Rows are points. The points of each table are mixes of a few directions, plus a little noise. How many directions does each table use, and how many do they share? Where both have some left over, give the other angles between the two spaces (their principal angles), to ten degrees, smallest first.

First (5 x 3)
[[ -3 -15 -68]
 [  1   5  17]
 [  6  24  94]
 [  1   7  24]
 [ -4 -18 -67]]
Second (4 x 3)
[[ -3  29  17]
 [  9 -42  11]
 [ -6 -16 -90]
 [  1  28  62]]
Directions: first 1, second 2, shared 1

First (7 x 4)
[[-48 -32  -3  -9]
 [  8  -2 -35  54]
 [ 56  10 -26  -7]
 [-50 -23  -2  18]
 [ -1  23  31   4]
 [-17   7  38 -30]
 [ 55  19  -2 -25]]
Second (5 x 4)
[[  8  -5 -18   8]
 [  2 -11  26 -95]
 [ 15  33  23  27]
 [  0  -7 -30  43]
 [-24  -8  -1  15]]
Directions: first 3, second 3, shared 3

First (7 x 6)
[[ 30 -38  15  12  30  11]
 [  6  -9   4   2   3   1]
 [ 35 -40  15  13  31  10]
 [ 37 -45  17  16  32  10]
 [-74  86 -35 -28 -66 -20]
 [ 18 -24  10   8  17   5]
 [-55  65 -25 -21 -52 -17]]
Second (9 x 6)
[[-35  45 -18 -13 -21 -12]
 [ 26  -8  26 -13 -23  11]
 [ 47 -14  46 -23 -40  16]
 [ 76   7  63 -41 -31  17]
 [-31  -5 -28  20  24  -8]
 [  1 -45   8  11 -21  13]
 [ 23  62 -17  -1  95 -21]
 [-40   2 -30  15   6  -7]
 [-64 -41 -49  45  13  -5]]
Directions: first 1, second 3, shared 1

First (10 x 8)
[[  1   6   4   6  11  15 -27 -13]
 [  7  -8 -21  -7 -17  17  -2  -2]
 [ 21   2  -2  -5 -12 -14   9  13]
 [-61 -35  95  39  20 -10  34  16]
 [-48 -21 -20  -8  -6  -1  50   1]
 [ 54  21 -17 -13 -14 -19 -13  12]
 [ 43   1  33  13 -11   1 -28  13]
 [-13  13 -32 -14  10  -9  10  -9]
 [ 10  17 -32 -13   4  -3  -9  -9]
 [-15   3  -8   3  14  23 -23 -21]]
Second (7 x 8)
[[  3 -11  51  25   9 -12  -8   5]
 [-21   5 -40 -21  -2   1  24  -4]
 [  4  -2  62  22  10  -3 -15  12]
 [-13   7 -32 -19  -4   6  14  -1]
 [  0 -12 -54  -6  -7 -13  15 -20]
 [ 36  -2  60  27   2   5 -42   8]
 [ -8  15 -47 -29  -8  15  10  -1]]
Directions: first 4, second 3, shared 2; angles 80

First (9 x 11)
[[ -5 -48  55  48  -4 -13  95  58 -15 -42 -52]
 [-12  55 -15 -38 -19   9 -53 -12   8  30  17]
 [ -5  -5  19   9  -6  -3  21  18  -4  -8 -17]
 [ 22 -14 -57 -14  35   5 -56 -65  12  14  51]
 [ 12  -7 -27  -6  16   3 -27 -31   6   8  23]
 [ 21 -45 -26  16  34  -3   2 -31   4 -10  21]
 [-33  74  37 -27 -54   5  -5  49  -4  20 -30]
 [ 11 -11 -26  -4  19   3 -23 -30   4   6  22]
 [-14   0  39  15 -19  -5  46  44  -9 -15 -36]]
Second (9 x 11)
[[ 30 -19 -77 -19  48   7 -73 -89  15  18  68]
 [ -3  21   4 -10 -19  10 -25  20  11  15  -3]
 [ 17 -35 -38   5  46  -9   3 -62 -10 -13  33]
 [-23  20  58  10 -41  -2  46  73  -7 -10 -50]
 [ -5 -12  16  12   3  -8  37   6 -13 -16 -14]
 [  2 -17  -5   8  17  -7  20 -18 -10 -14   3]
 [ 13 -18 -33  -3  29  -2 -16 -45   1   0  29]
 [ -9  30  18  -9 -30   9 -17  39  12  16 -15]
 [-23  34  55   2 -48   3  24  79   2   2 -48]]
Directions: first 2, second 2, shared 1; angles 30
